Each wall is flat, endless, passes through zero and stands at right angles to its row. A trip goes straight from one point to another. Which walls does it cross, in order?

Walls:
(1): [-1.7 -8.8]
(2): [-2.5  5.6]
(3): [-2.4  1.8]
(4): [-2.8 -6.2]
(5): [-0.5 -1.7]
(6): [-5.8  2.2]
Trips:
[-1.0 -0.7] to [ 7.0 -1.0] -> 3, 6, 4, 5, 1
[ 6.8 -0.2] to [-1.5  2.8] -> 2, 3, 6
[4.2 2.4] to [-0.3 -7.3] -> 2, 1, 5, 4
[2.2 0.1] to [-1.4 -3.0] -> 1, 5, 4, 6
[ 3.1 -3.1] to [0.3 8.3] -> 4, 5, 1, 2, 3, 6

Walls:
(1): [ 3.3 -4.0  2.1 -4.5 -4.3  2.0  3.7  5.0]
(2): [-2.5  3.5  3.4  0.3  3.5  3.1 -0.9 -2.3]
(3): [ 2.0 -1.0 -3.6  5.6  3.1  4.4  0.4 -4.3]
(4): [-1.6 -2.9  0.0  0.7 -4.0  3.5 -2.0 -2.9]
(5): [ 3.8 -0.8  3.8 -1.0 -1.9  3.1  2.0  2.8]
Trips:
[-0.4 -2.8  1.3 10.4  2.0 -1.2 -3.9  1.4] to [-1.3  0.9 -4.4  0.0  2.5 -1.7 -2.4  4.8] -> 2, 4, 3
[ 5.3 -6.8 -4.5 -5.1 -0.5  5.1  0.9  0.0] to [ 0.7  1.8 -5.3 -3.3  9.7  2.0 -1.5  0.8] -> 4, 5, 2, 1
[-4.4 -6.5  6.7  9.7 -0.5 -3.7 -1.1  3.6] to [-4.2 -2.4 -2.7 -2.6 -0.2  1.2  4.2  4.8] -> 1, 4
[-3.4  0.9  6.0  3.1 -5.6 -6.4 -3.0  0.5] to [ 0.0  1.6 -3.5 -0.3 -1.9  7.9 -4.2 -8.2] -> 2, 3
[-0.2 -5.0  3.9  2.8  9.0 -1.6 -3.8  1.8] to [ 3.6  2.5  2.3  5.5 -2.2  1.9 -2.5 -4.3] -> 4, 5
[  2.2  -3.0   0.0  -3.6  -3.2  -1.0  -0.7 -10.0] to [-3.4  5.6  1.0 -0.2 -7.2 -4.3  6.2 -9.7] -> 2, 3
[-0.1 -3.9 -1.3  2.1 -2.1  1.9 -5.9 -2.4] to [ 1.8 -4.6 -0.8 -3.0  2.0 -3.5 -0.1  8.4] -> 1, 3, 5, 4
[ 1.8  3.4 -5.4  2.6  7.0 -4.1  1.8  1.8] to [ 2.7  2.3 -1.9  2.9 -1.2 -5.0  4.6 -4.1] -> none
[-5.8  1.2 -0.2  1.8  0.4 -2.8 -0.8 -5.4] to [ 2.1  0.2 -4.1  6.9  2.0 -0.3  7.6 -0.5] -> 4, 2
